Each row of a before or after table is a point. One or more steps were done to the points. Then noise was added and the rows were shuffled. The steps act on columns, c1 being the first. Write out the steps. A step turns or swaps two columns, mirrors them in a line or flattens them onto one, adds a multiple of one to another, or multiplies or shifts one. Angles are multiples of 10 degrees, from the lower column toward the higher: turns from -170 to 170, lines from 10 to 170 but not 90. Use the fewest steps. Two steps may share a column if one is a turn and the other turns, adds or multiplies; they go together, in the order done. Otherwise the lowest column goes first.
In the rows, zero is written as 128.

Before:
[[ 92 111]
 [114 150]
 [156  68]
 [214  72]
 [135 146]
 [144  98]
 [ 98  87]
 [127 169]
 [153 141]
 [130  72]]
After:
[[173 116]
 [103 224]
 [113 121]
 [104  91]
 [ 96 134]
 [147 190]
 [176 143]
 [127 104]
 [136 160]
 [163 169]]
Steps: turn c1 and c2 by 140 degrees

Before:
[[ 92 124 147 181]
 [ 66  93 123 158]
 [137 143 152 150]
 [141 166 133 114]
 [119  73 104 120]
 [ 70 115 197 155]
 [104 150 189  89]
 [105 162 102 122]]
After (8 x 4):
[[131 193  98  23]
 [175 160  71 106]
 [102 128  98 132]
 [133 108  97 153]
 [138 144 155  27]
 [106 143 117  51]
 [146 146 186 120]
 [145  85 118  99]]
Steps: multiply c1 by 1.6; turn c1 and c4 by 110 degrees; turn c2 and c3 by -130 degrees

Before (14 x 9):
[[ 97 144 171 107 147 136 151 184 109]
 [ 95 129  90 177 141 183 135  85 138]
 [145  90 182 121 174 180 118 184 109]
 [ 93 114  88 173 169 101  89 177 130]
 [ 75  81 143 117 166 158 150 123  95]
 [102  92 180 106 184 134 108  79 157]
 [130 161 138 193 192 102 117 126 101]
 [145  97  89 175  96 174 107 185  89]
 [166 134 150 155 124 106 102 169  82]
 [ 71 171 184 121 124  92  72  87 190]
 [169 171 113 119 186 105  43 164 111]
 [ 82 144 132 177 139 177 138  89 133]
 [ 76  96 109 110 138  92 126 156 184]
 [166 158 139 125  79 148 132 107 167]]
After:
[[191 105 140 166 173 115  77 115 123]
 [150 146 142 116 210 194 163 115 146]
 [128 109 148 110 126 159 147 155 191]
 [149  89  89 111 185 170 144 207 103]
 [126  89 184 131 206 110 119  37  85]
 [ 73 159 134 144  64 126 144  99 126]
 [127 110 110  80 142 106 101 168  48]
 [141  97  83 192  81 173 122 216 161]
 [107 105 118 104 210 123 217 170 176]
 [146 140  90 193 147 172 126 115  99]
 [163 152 170 127 149 106 129 159 128]
 [136 122 178  91 120 131 191  48  51]
 [126  94 185 181 190 114 111 146 150]
 [158 144 136 183 143 152 132  85  99]]
Steps: turn c1 and c9 by 140 degrees; mirror c2 and c7 in the line at 20 degrees; add -0.7 times c3 to c8; mirror c4 and c6 in the line at 40 degrees; multiply c5 by 1.3

Before (14 x 12):
[[112 144  89 111 109 174  85 133 152  99 139 153]
 [173 165 174 155 162 129 149 101  89 145  59  92]
 [175 172  98 114 156 171  84 139  72 179  98 171]
 [103 181 187 110 161 148 119 110  84 162 145 105]
 [163 163 141 145 118  99 165 179 163  88 148 123]
 [148  84 111  74  82 117 141 116  77  91  63 105]
 [166 138 120 108 133  97 129 156 137 177 137  86]
 [171  89  95  84 176 173 177 119 154 183 102 119]
 [168 137 115  95 138  89 174 106  80 180 135 119]
 [190  87 119 150 169 175 100  94 129 161 109 161]
 [ 90 180 123 151 174 137 105 115 152 100 112 165]
 [181 170 120 139  77 117 172 115 117 107 128  81]
 [176 125 112  79 102 133 120 104 148 134 116 155]
 [ 91  93 115 103  84 133 121 144 143 136  95 162]]
After:
[[ 90  88 113 159  85 135 151 127 133 114 103 161]
 [190  95 130 129 134 181 146 134 151  43 172 122]
 [172 125 124 188  96 136 150 131 124 126 125 153]
 [166 136 128 211 144  94  43 134 110  11  76 117]
 [172 163 177 116 168 124  69 111 131  73  67  98]
 [101 176 122  85 131 134 167 122 135 182 122 122]
 [173  83 105 215 164 175 127 136  68  15 174  99]
 [168 142 120 184 149  94 134 129 121  15  93 107]
 [100 184 187 168 155 145  84 104 162  52 174 100]
 [164 158 124  78 125  96 146 126  82 220 107 131]
 [114 145  92 118 109 175 186 143 148 195 211 149]
 [175 172 125 106 112 119  92 135  94 176 113 141]
 [176 168  93 182 123 172  99 137 196  12 164 128]
 [140  85 115 145 115 126  64 133 146 228  43 144]]
Steps: flatten c3 and c8 onto the line at 160 degrees; multiply c10 by 2.5; turn c4 and c10 by -160 degrees; flatten c5 and c12 onto the line at 140 degrees; add 1.5 times c6 to c11; turn c7 and c9 by -120 degrees; multiply c7 by 1.3

Before (12 x 18):
[[136 168  96 144 128  81 104 132 135 170 103 113 118 107  73 107  37 129]
 [153 158  38 133 122 136 169 155 153  81 144  98 145 131 146 127 111 129]
 [153 131  72 148 117 112 139 128 118 197  72 133  93 139  69 120  93 155]
 [114 141 108 152 127 102 162 151  78 136  89 125 116 124  83  88  85 131]
 [115 124  64 152 123 120 182 120 186 108 133 151 148 115 161 100 109 110]
 [190 146 128 153 132 110 157 104 117 145  94 131 136 128  77 122  82 120]
 [121 151 105 118 128 125 159 142 174  74 157 152 120 112 151 134 160 160]
 [129  49 167  61 121 150 141 113 122 118  83  77 142 110 165 125 139 185]
 [143   7 168  71 133 100 111 140  92 128 121  99 155 135 184 154 175 158]
 [115 173  78 131 155 107 148  93 125 166 116 104 127 140  69 101 112 109]
 [137 174  68 113  95 143 144 118 154  79 150 156 118 150 190  90 125 110]
 [142  47 167  29 137 135 148 153  86 172 108 129 177 117 148 148 127 173]]
After (12 x 18):
[[142  47 168  29 136 134 146 147 126 171 149 125 176 118 173 149 127 142]
 [137 177  67 114  97 105 145 120 193  79 157 155 117 152 152  95 125  66]
 [114 130  65 150 120 133 182 119 221 105 157 151 146 113 136  98 112  91]
 [117 154 105 115 128 113 161 141 210  74 139 152 125 112 166 139 158 131]
 [155 129  73 150 120 170 139 126 161 198 174 135  93 139 113 119  97 190]
 [192 144 131 156 128 164 154 103 159 145 153 136 132 125  91 122  86 164]
 [113 143 109 155 127 169 163 152 124 136 143 125 113 123 104  86  83 159]
 [140 169  98 147 130 179 105 136 175 172 102 114 113 105  89 108  39 171]
 [133  47 167  63 121 132 143 113 164 113 100  82 141 112 197 123 138 137]
 [115 171  76 135 155 153 147  92 163 170  93 104 125 144  72  99 110 163]
 [146   9 171  73 132 155 110 142 131 127  76  98 154 136 186 154 177 103]
 [152 158  40 133 124 114 168 153 192  77  72  99 143 131 142 128 110 118]]
Steps: turn c6 and c11 by 150 degrees; add 1.5 times c12 to c11; shift c9 by 40; turn c15 and c18 by -50 degrees

Before:
[[110 134  98 147 142 123 141 137 127 112  94 142 111 119 154 147 119 127
  111 116 136 132 154 134]
 [113 122 128 134 142 123 139 138 117 144 116 142 118 103 157  96 133 146
  136 139 132 148  93 125]
 [169  95 112 152 104 164 118 125 168 126 177 113 144 108 122 145 121 115
  112 115 142 148 150 103]
 [108 138 137 124 141 100 129 139 134 135 114 124 138 107  58 147 120 132
  102  71 122 135 162 112]
 [163 129 134  70 122 118 108 134 114  76  96 102 117 136  91 142 249 145
  108  92 130 129 123 107]
 [141 111 117 142 127 105 165 145 123 135 130 147 108 121 144 125 117 109
   46 136 147 123 152 111]
 [127 102 132 166 127 120 126 112 133 149 127 127 125  99 127 117 116 131
  128 128 131 124 165 116]
 [129 132 111 129 139 112 107 135 113 147 245  95 125 171  61 146 138 146
  102 141 132 134 149 103]
 [111  63 140 143 147 163 173 137 110 141 114 143 120 123 156 114 119 145
  126 119 127 127 144  97]
 [133 133  76 115 146 100 129  42 112 109  97 138 175 139 140  60 122 136
   96 109 139 137  95 101]
 [116  99 129 157 109 128 106 151 108 125 115 126 137 122 139  87 138 145
  131 125  50 128 107 115]
 [133 134 122 128 124 115 108 133 107 142  98 146 126 124 122 130 116  57
   82 141 147 143 128 127]
 [124 133 142 155 135 111 114 149 172 147  94 138 143 135 118 142 114 142
  108 120 141 139 157 144]
 [117 106 140 145 120  98 115 148 139 123 104 141 157 110 147 148 138 141
  136 130 126 170 151 107]]
After, 14 rows:
[[170 127 165 151 107  99 117 149  95 125  73 112 133 108 121 149 130 101
  113 113 141 149 119 104]
 [124 120 116 154 135 130 116 100  76 148 153 139 135 135 116 147 125 108
  104 118 141 138 154 144]
 [125 146 134 130 138 144 105 116 166 147  18  97 115 169  61 132 145 120
   99 140 136 134 158 106]
 [133 175 150 117 146 197 131 191 141 110 159 136 207 140 138  79  78 162
   98 106 143 138 126  99]
 [133 138 125 128 123 136 109 117 142 142 160 146 125 124 124 138 120  96
   81 139 148 141  41 129]
 [112 157 137 144 143 130 144 116 121 115 159 142 100 118 156 149 134 102
  112 118 135 132 136 134]
 [113 129 132 138 142 130 139 121 137 140 141 139 133 103 153 101 115 169
  138 138 131 146 138 125]
 [158 123 124  72 122 134 107 119 136  76 164 101 113 137  91  61 230 138
  108  94 132 129 143 107]
 [143 132 150 139 129 138 164 101 133 136 129 147 106 118 145 135 118  99
   44 137 152 125 114 112]
 [121 115 149 156 109 115 106 107 148 124 146 123 157 121 140  89 111 156
  131 126  53 131 144 113]
 [127 114 151 166 129 142 126 137 123 146 125 125 131 100 129 125 106  93
  128 127 132 123 145 117]
 [109 129 117 122 141 148 128 106 122 135 141 123 128 103  62 148 135  97
  102  71 124 131 142 111]
 [117 107 141 145 119 147 113  98 113 126 151 140 148 110 149 137 148 112
  136 130 126 173 154 107]
 [111  84 178 144 146  94 172 136 145 140 144 141 127 126 157 125 113 123
  127 120 127 126 156  97]]
Steps: mirror c2 and c3 in the line at 150 degrees; turn c6 and c8 by 150 degrees; turn c9 and c11 by -170 degrees; add -0.5 times c16 to c13; turn c16 and c17 by 40 degrees; multiply c18 by 1.3; turn c18 and c23 by 70 degrees
